Every row gives one point. Each copy is the shape, with its points in the same order, turned, moved and blurred by noise. Is it also mirrored, or only turned?
In the rows, zero is written as 128.

Shape (5 x 2):
[[135  92]
 [111 136]
 [169 148]
 [102  90]
 [116  93]]
Copy 1, 5 rows:
[[136  87]
 [104 126]
 [156 148]
 [105  81]
 [115  85]]
Copy 1 is: only turned
Copy 2 (5 x 2):
[[ 88 132]
 [127 106]
 [143 169]
 [ 82 100]
 [ 84 114]]
Copy 2 is: mirrored

Shape, 9 rows:
[[ 89  89 121]
 [116 137 160]
 [110 152 129]
 [161 142  85]
 [ 89  89 162]
 [134  79 109]
 [151 134 167]
 [118 159  95]
 [156 136 144]]
Copy 1 (9 x 3):
[[155  74 122]
 [130 120 169]
 [105 124 140]
 [132 160  87]
 [159  74 165]
 [184 109 105]
 [148 148 171]
 [ 98 134  99]
 [147 153 145]]
Copy 1 is: only turned
Copy 2, 9 rows:
[[116  70 138]
 [ 92 122 108]
 [ 99 132 142]
 [162 155 145]
 [ 88  72 106]
 [157  85 121]
 [117 137  83]
 [123 145 169]
 [129 141 101]]
Copy 2 is: mirrored
Copy 3 (9 x 3):
[[ 83  92 127]
 [119 148 155]
 [137 117 162]
 [177 106 113]
 [ 65 129 140]
 [110 102  89]
 [130 170 135]
 [162  95 155]
 [143 153 125]]
Copy 3 is: mirrored
Copy 4 (9 x 3):
[[ 95  78 112]
 [100 122 173]
 [ 94 143 136]
 [143 160  97]
 [ 95  74 155]
 [144  91 108]
 [133 135 173]
 [ 94 156 106]
 [136 142 158]]
Copy 4 is: only turned

Shape, 7 rows:
[[104 144 149]
 [144 105 158]
 [161 135  96]
 [187 167 121]
 [ 94 160  97]
 [129 130 117]
 [151 142 103]]
Copy 1, 7 rows:
[[113 152 129]
 [167 154 134]
 [154  86 164]
 [154 115 205]
 [ 84 103 141]
 [139 120 139]
 [142 107 164]]
Copy 1 is: mirrored
Copy 2 (7 x 3):
[[ 84 108 124]
 [129  88 156]
 [138 164 159]
 [109 162 194]
 [ 92 163 102]
 [120 134 131]
 [122 159 150]]
Copy 2 is: only turned
Copy 3 (7 x 3):
[[107 145 137]
 [135 100 155]
 [162 107  85]
 [193 144 105]
 [101 148  80]
 [130 113 104]
 [154 118 101]]
Copy 3 is: only turned
Copy 4, 7 rows:
[[120 169 129]
 [111 116 158]
 [175 110 130]
 [192 130 172]
 [158 169  91]
 [146 128 123]
 [172 124 134]]
Copy 4 is: only turned

Shape (10 x 4):
[[120 137 153 118]
 [205 116 111 111]
 [126 106 110 108]
 [128 150 115 108]
 [128 115 156 100]
 [102 133 126 104]
 [102 112 174 125]
 [205 135  98 114]
 [195 119 107 106]
 [ 93 119 114 161]]
Copy 1:
[[111 139 145 114]
 [161  98 100  51]
 [115  92 122 112]
 [102 133 105 109]
 [106 118 160  96]
 [ 90 115 123 126]
 [111 129 180 133]
 [155 115  84  54]
 [148 100 104  57]
 [135 121 115 166]]
Copy 1 is: only turned
Copy 2:
[[125 118 155 123]
 [162 108  82 176]
 [152 124 114 104]
 [110 113 116 119]
 [149 103 152 118]
 [121 116 135  93]
 [145 130 180 108]
 [141 109  73 178]
 [156 108  84 166]
 [124 176 135  96]]
Copy 2 is: mirrored

Shape:
[[101 176  98 135]
 [ 90 136 146 129]
 [196 147 140 140]
 [134  82 141 133]
 [125 171 169 125]
 [ 79 122 134 146]
 [109 149 158  93]
 [133 124 177 114]
 [149  80 106 142]]
Copy 1 (9 x 4):
[[115 146  78 147]
 [134 153 145 157]
 [ 70  91 124  94]
 [155  99 169 113]
 [ 77 148 145 139]
 [153 136 138 165]
 [124 173 142 118]
 [107 135 176 114]
 [160  77 132  97]]
Copy 1 is: mirrored
Copy 2:
[[ 77 161 127 103]
 [ 93 127 151 146]
 [179 146 146  89]
 [146  83 132 145]
 [124 165 174 133]
 [ 79 107 145 141]
 [119 158 143 166]
 [148 132 163 161]
 [144  79  99 120]]
Copy 2 is: mirrored

Shape, 12 rows:
[[ 90 138  99  92 100  90]
 [ 90  82  92 140 121 101]
 [124 157 136 151 127 139]
 [124 179 164 120 128 112]
 [104 173 136 139 105 169]
 [134 139 163 118 132 121]
 [119 178 139 110 148 133]
 [127 165 119 132 153 130]
 [103 145  89 146 116 116]
 [173  64  77 125  92  77]
 [186  63 118 157  77  92]
 [140 127 125 103 138 149]]
Copy 1:
[[112 195 109 123 120 146]
 [108 149  91 181 123 130]
 [117 109 157 111 128 122]
 [127 147 164  84 140 102]
 [ 94 119 182 108 128 151]
 [149 142 161 121 146 103]
 [123 135 151  82 160 130]
 [125 110 130  94 150 131]
 [ 98 128 112 126 109 143]
 [190 148  77 179  80 136]
 [196 125 118 187  64 110]
 [153 127 144 131 156 153]]
Copy 1 is: mirrored
Copy 2, 12 rows:
[[152 145 118  81 134  89]
 [134 138 165  57 127 130]
 [ 91 126 129 133 130 139]
 [114 103 121 162 124 108]
 [ 86 136  86 132 118 144]
 [139 101 130 146 122 134]
 [111 108  99 144 160 124]
 [107 119 127 128 163 126]
 [101 149 137 100 144 116]
 [183 192 205 103 127 140]
 [168 181 220 136  89 160]
 [142 128 123 128 151 164]]
Copy 2 is: mirrored

Shape (11 x 6):
[[141 169 140 107  94 179]
 [106  95 126 149 114 167]
 [180 100  87 158 102 107]
 [134 145 143 177 107  91]
 [126 160 100 147 160  90]
 [161 122 101 109 122 127]
 [ 82 137 143 133 154 159]
 [ 81 104 152  96 136 107]
 [117 124  93 111  77 104]
 [176 150 153 160 115 129]
 [107  97 132  92 148 145]]
Copy 1 (11 x 6):
[[154 127 174 125  63 156]
 [118  67 128 135 111 160]
 [142 144  68 145 135 141]
 [125 141 148 174 156 138]
 [134 136 144 124 156  81]
 [130 142 108 106 105 131]
 [110  72 182 113 121 131]
 [ 51 107 158 112 118 128]
 [101 135 109 158  82 110]
 [158 152 149 139 139 170]
 [ 82  93 138  85 106 136]]
Copy 1 is: mirrored
Copy 2, 11 rows:
[[157 147 143 104  64 144]
 [144  66 143 120 110 142]
 [188  97  64 129 145 135]
 [128 128  95 178 131 142]
 [109 140  92 119 163 170]
 [166 125 101  89 134 129]
 [100 105 170 111 121 159]
 [ 91 106 149 106 144  92]
 [125 106  71 101 103 105]
 [176 149 120 159 124 148]
 [127  99 157  79 139 115]]
Copy 2 is: only turned
Copy 3 (11 x 6):
[[148 122 183  95 134  88]
 [155 107 155 159 127 139]
 [117 118  93 174 111  71]
 [ 84 166 141 169 155 102]
 [ 95 143  89 114 156 134]
 [138 124 110 120 101  96]
 [152 134 158 120 160 171]
 [130 174 147 127  93 178]
 [ 89 113 139 136  80 116]
 [125 161 141 148 163  71]
 [172 142 137 119 101 160]]
Copy 3 is: mirrored
Copy 4 (11 x 6):
[[164 147 109 147 177 136]
 [ 89  93 119 160 158 136]
 [153  64 106 142  81 124]
 [134 113 151 124  96 182]
 [106 154 119 113  72 141]
 [148 115 113 140 115  94]
 [ 73 148 126 132 164 139]
 [ 87 137 181 154 133 101]
 [148 123 138 194  99 121]
 [165 106 124  96 130 160]
 [ 91 125 140 144 148  82]]
Copy 4 is: mirrored

Shape:
[[157 111  91 125 127 103  85 143]
 [182 140 176 161 129  97  77 154]
 [151 149 116  79  91 158 118 128]
 [147  99  80 114 134 105 162  98]
 [114 134 160 136 123 186 142 145]
 [ 95 111 116 171 107 151 101 148]
 [130 160 144 140 117 151 160 159]
 [ 87 113 102 109  94 105 172  88]
 [143 136 117  86 162 192 129 122]
 [110 168  99 104 126 144 147 117]
 [102 105  92 111 134 107 125 127]
 [136 162 133 123 164 109 109 122]
 [ 85 126 166 145 181 112 112 188]]
Copy 1 (13 x 8):
[[133 127 114 147 140 106  81 147]
 [160  60 149 150 124  86  94  93]
 [104 170 154 124 120 141  98  91]
 [ 91 132  80  81 139 141  92 144]
 [139 132 150 110  98 148 172  99]
 [128 129 128 149  97 111 163 157]
 [132 133 114 105  94 120 152  75]
 [ 47 145 101  84 141 126 142 134]
 [147 162 131 114 140 192 123 101]
 [ 93 162  96 127 131 148 138  87]
 [105 148  99 119 158 114 129 151]
 [130 104 102 147 159 132 118  87]
 [180 108 107 130 166  89 187 111]]
Copy 1 is: only turned
Copy 2, 13 rows:
[[ 92 131  78 120 102 135  82 126]
 [101 107 107  95  88 104 113 206]
 [141 160 128 103  79 176 122 104]
 [148 117  85 118 114 102  87  58]
 [136  94 163 129 118 156 160 123]
 [ 79  87 148 136 130 152 106 113]
 [133  99 147 132  78 133 158 119]
 [117 120 129  89 116 108 120  25]
 [170 148 115 143 129 169 146 114]
 [123 151 125 139 100 126 145  77]
 [ 95 117  82 119 129 131 115  75]
 [108 151  96 124 117 100 142 135]
 [ 81  70  85 133 138 124 182 147]]
Copy 2 is: only turned
Copy 3, 13 rows:
[[126  94 132  88  85 124 138  96]
 [102  67 128 152 101  81  96  95]
 [143 162 165 128 115 109 160 125]
 [141 132  99  71 153 146 155 118]
 [136 134 141 194 139 159 133 134]
 [ 98 106 124 155  90 181 149 121]
 [147 114 125 175 139 126 150 158]
 [ 89 150 119  89 163 163 170 159]
 [184 169 146 142 124 148 111 124]
 [142 158 120 121 118 133 146 173]
 [118 117 131  84 117 172 139 145]
 [131 118 118 122 109 113  91 150]
 [122  55 150 153 107 175  80 165]]
Copy 3 is: only turned
Copy 4, 13 rows:
[[158 139 137 117 140 137  89 136]
 [118 142 164  91 137  72  64 109]
 [100  65 142 143 121 157 107 108]
 [158 136 136 143 152 154 178 115]
 [ 76 100 109 142  86  83 128 106]
 [121 137 100 156  94  90 102 159]
 [ 83 130 140 144  79 108 124  91]
 [104 131 143 172 136 150 190 161]
 [ 90  86  78 128 129 146 122  79]
 [ 76 131 118 163 132 165 134 115]
 [121 145 108 128 133 148 143 156]
 [ 84 152 128 114 158 121 112 101]
 [ 74 183 100  74  95  89 124 141]]
Copy 4 is: mirrored

Shape:
[[131  94 100 108 116 132  87 121 144]
 [139 109 177 127  81 134 161 125 136]
 [136  93 121 157  94 146 109  94 149]
 [127  92 103 146 129 136 149 117 114]
 [142 126 104 142 112 109 154 135 152]
 [136 124 111 151  87 148 148 141 155]
 [123  97 138  29 128  92 149 141 130]
 [ 98 106 108 144  81 141 150  54 135]
 [146 127 113  66 172  91 121  96 130]
 [ 96 135 137 149 142  76 157 143 146]
 [ 81 144 110  71 193 147 141 111 143]
 [134 126 104 153  75 143 106 116 107]]
Copy 1, 12 rows:
[[ 96 159 124 128 143 131  82 128 161]
 [140  99  92 135  93 129 111 119 108]
 [101 130 118 174 111 107  97 103 156]
 [104 129 118 173 154 139 121 137 124]
 [ 89 141 109 133 136 128 146 108 112]
 [ 95 136  79 147 116 118 138 113 135]
 [118 118 120  68 159 191  76 141  97]
 [ 82  68 110 171 149  91  98 106 141]
 [129 138 158  92 198 156  97 111 126]
 [ 89 106 158 112 126 143 169 136 106]
 [116 100 138  97 202 173 142 148 180]
 [106 147  97 157 137  73 104 139 133]]
Copy 1 is: mirrored
Copy 2:
[[128 116  98 161 172 145  92  90 133]
 [108 109 130 115 125 151 103 125  50]
 [155 117  99 149 134 185  98  88  93]
 [114 157 121 150 140 171 143  97 106]
 [126 119  92 134 139 152 150 138 112]
 [140 100 114 160 141 168 139 138  82]
 [ 53 125 120  90 192 119  92 130 123]
 [154 170  94 121 157 209  95 124  85]
 [112 139 122  82 168 123 117 101 175]
 [ 93 141  96 128  98 148 124 167 128]
 [107 158 163 114 168 171  94 155 191]
 [168 149 111 168 148 141 117 101  79]]
Copy 2 is: only turned
Copy 3, 12 rows:
[[127 123  89  91 139 129 158 134  68]
 [139 114  87 119  88 135  89 127 140]
 [109 105  92 106 144 140  98 122  73]
 [106 133 110 135 144 161 137 119 110]
 [146 115 101 129 164 126 129 125 134]
 [123 108  92 125 156 124 105 156 126]
 [179 154  71 126  74 119 196 119 121]
 [111 106  99 178 128 133  95 115  63]
 [180 180 115 115 128 118 176  88  85]
 [126 109 131 132 137  97 150  86 159]
 [113 203 120 145 123  72 180 119  97]
 [127  92 131 115 141 151 111 159  81]]
Copy 3 is: only turned

Shape (12 x 9):
[[117 129 108  50 133 138 123 119 206]
 [116 131 157 127  83  96 128 146 134]
 [107 166 151 122 129 136  84  86 169]
 [157 146 114 105 114 123 107  91 102]
 [128  93 132 146 153 117  78  98 142]
 [142 115 118 120 112 176 151 128 117]
 [108 111 113 172 167 128 101 124  91]
 [165 105  72 141 124 177 105 162  84]
 [170  94 101 164 115  77 131 149 174]
 [117 156 116 134  85 129 128 150 115]
 [159 107 114 144 155 161 104 169  93]
 [143 134 134 131 151 139 143 134 124]]
Copy 1 (12 x 9):
[[180  89 171  55 157 163 107 141 100]
 [108 148 143 110 100 120 124 161 127]
 [138 165 163  75 130 151  60 122 157]
 [155 116 107 105 102 100  82 106 137]
 [156 123 170 133 136 123 110 116 196]
 [155 120  99 132 121 167 134 108 121]
 [133 145 141 178 166 119 113 106 162]
 [207 145  93 180 130 109 152  95 121]
 [147 120 138  98 149  81 179 154 172]
 [130 166 110 125 120 121 113 148 114]
 [178 149 138 166 137 121 155  77 121]
 [124 118 132 120 144 132 134  92 127]]
Copy 1 is: only turned
Copy 2:
[[167 100 182  73 143 120 129 100 214]
 [124 146 130 138 108 114 126 152 147]
 [140 165 162 128 125 131 158  64 167]
 [112 132 105  77 132 148 144  98 136]
 [145 133 137 145 135 189 111  88 146]
 [167 110  89 104 149 143 165 135 148]
 [137 116 107 170 175 163 128  90 100]
 [157 125  85 101 212 179 144 149 107]
 [174 143 101 120 133 132  45 131 147]
 [120 146 110 122 150 111 150 145 141]
 [167 118 113 120 179 180 139 138  83]
 [170 112 114 120 138 127 146 111 120]]
Copy 2 is: only turned
Copy 3, 12 rows:
[[ 97  75  68 103  96  97 176 132 196]
 [126 102 123  99 124  89 128  75 107]
 [136  77 155 141 129  91 147 115 188]
 [159  95 108 134 138 156 126 115 146]
 [103  61 151 144 139 127 138 153 122]
 [119 139 119  93  98 149 113 136 142]
 [ 85 114 156 137 177 147 108 143 119]
 [107 114 106  85 142 178  56 163 129]
 [114  84  80 133 123  75 107 156  71]
 [126 125 110 105 134 110  90  85 140]
 [108 108 133  75 162 154  93 169 121]
 [125 133 123 105 144 123 137 145 133]]
Copy 3 is: only turned
Copy 4:
[[113 194 102  62  57 156 148 100 154]
 [127 131 137 122  85  78 156  98 116]
 [111 149 125 125  80 138  85  59 156]
 [155 111  91 100 129 133 122  76 118]
 [113 126 149  98 144 125 112 103 185]
 [ 96 122 109 124 121 156 165 116 106]
 [110 107 152 113 160 123  93 143 128]
 [112  55 119  90 133 168 156 156 110]
 [131 119 112 110 112  78 173 154 197]
 [121 101 116 128  77 100 133 117  91]
 [131  86 156 112 133 169 148 158 122]
 [136 144 125 130 123 144 139 132 125]]
Copy 4 is: only turned

Shape, 15 rows:
[[134 105  76 154 118 161 169 107 159 132 103]
 [ 89 103 104  95 162 117 149 154 143  87 144]
 [133 179 119  78 171 115 132 139 135 156 113]
 [122  96 201 127 115 120 140 162 125 108 101]
 [ 94  97 117 104 117 164 130  96 124 157 157]
 [144 153  71 132 150 106 174  82 116 110 142]
 [110 130 100  97  83 121 127 143 148 120  97]
 [147 132  91 139 157 147 153  73  96 114  80]
 [134 150 101  97 130  93 130  99 178 138 103]
 [156 183  75  99 130 120 111 164 157 138 132]
 [126 114 140 163 145  63 110 190 182 136  88]
 [115 119 125 141 130 144 162 121 168 109  94]
 [151  92 121 150 145  96 133 180  99  89 126]
 [104 131  93 139  86 151 151 151  99 138 121]
 [ 96 134 126 136 162 156 128 117 131  90 135]]
Copy 1, 15 rows:
[[163 152 145 102 186 158 180 140 125 152 120]
 [125 151 104 167 156 168  96 158 116 136 157]
 [148 126  76 152 134 117 110 124 193 135 106]
 [145 159  88 170 132  82 151 104  68 130 157]
 [128 149 160 156 129 160 164 122 137  88 116]
 [105 132 142 110 143 145 130 158 156 191  96]
 [152 116 140 138 191 110 120 118 130 116 140]
 [105 155 109 107 176 140 164 124 129 168  58]
 [171 138 138 154 171 103 112 140 167 155  99]
 [174  71 101 124 150 123 107 145 172 135 121]
 [212 166  81 127 145  64  99 170 105 130 149]
 [171 163 119 137 171 139 145 118 109 163 127]
 [117 132  78 116 140 104 132 177  73 142 153]
 [122 124 138  87 157 135 146 106 122 111 151]
 [143 150 107 143 131 175 117 118  93 141 103]]
Copy 1 is: mirrored
Copy 2, 15 rows:
[[165  85  83 153 141 125 101  91  71 115 146]
 [165 125 117 160 133  72 127 135 149 102  89]
 [135 155 168 151 107 132  68 123 137  98 136]
 [124 125 100 151 159 148 168 134 182 110 156]
 [100 102 106 106 171 109  95 124  99 112  98]
 [140 136 134 167  95 103 120 121  43 115 125]
 [160  93 127 126 127 144 127  99 130  66 120]
 [149 165  82 143 115 141 105 123  53 109 152]
 [152  98 142 168  99 165  87 132 108  87 111]
 [178 109 196 125 103 126  88 104 120 103 143]
 [193 112 137 188 129 179 140  98 184 152 116]
 [155  95  78 164 122 127 111 115 127 111 147]
 [182 149 136 159 157 117 185 119 130 140 138]
 [132 119 121 112 146 116 137  58 109  98 134]
 [139 132  88 122 107  97 115 135 128 137 121]]
Copy 2 is: only turned
Copy 3 (15 x 11):
[[141 149 162  95 163 155 100 163 140 146 106]
 [112 100 119  99 132 113 164 160  91 178 130]
 [186  83 126 119 112 108 105 118  78 137 161]
 [ 78 129 155 184 103 124 143 123  89 125 122]
 [110 120 133  70 136 177 135 141  93  94 146]
 [164  78 127 106 138 154 104 164 171 162 145]
 [152 127 167 102  83 132 136 155 102 135 105]
 [149  67 161 125 172 144  98 147 158 114 114]
 [186 108 121 113 101 155 109 124 108 152  98]
 [195 127 141  83  87  87 117 123 125 153 157]
 [152 173  94 187 108  76 128 143 101 148  92]
 [119 134 152 126 137 137  96 145 105 157  99]
 [121 118 134 165 132  94 179 152 153 154 139]
 [128 134 177  99 115 125 126 185 129 109 149]
 [ 91  91 126  98 138 108 106 143 117 138 129]]
Copy 3 is: mirrored
Copy 4:
[[162 110  93  91  88 189 108 148 109 153 114]
 [123  70 102 107 115 129 140 131 144  98  63]
 [121  76 105 193 103 111 127 127 118 134 123]
 [ 76 101 124  69 127  94 117  86 132 155 121]
 [135 103 121 111 171 168 143 154 114 117 130]
 [195 118  84 146  90 140 150 146 161 157 105]
 [119 129 120 131 124 148  70 126 137 133  83]
 [163  98 105 139  86 185 152 113 153 190 129]
 [176  99  88 161 115 132  84 104 123 132 116]
 [125 132 111 186  74 123 100 133 115 100 103]
 [130  71 144  93  59  81  49  97 129 108 126]
 [147  94 102  96  98 142 110 108 107 162  93]
 [106 100 118  82  61 107 139 117 186 116 118]
 [116 134 143 111 109 155 111 174 135 149 104]
 [149  93 141 111 105 146 170 107 117 136  87]]
Copy 4 is: only turned
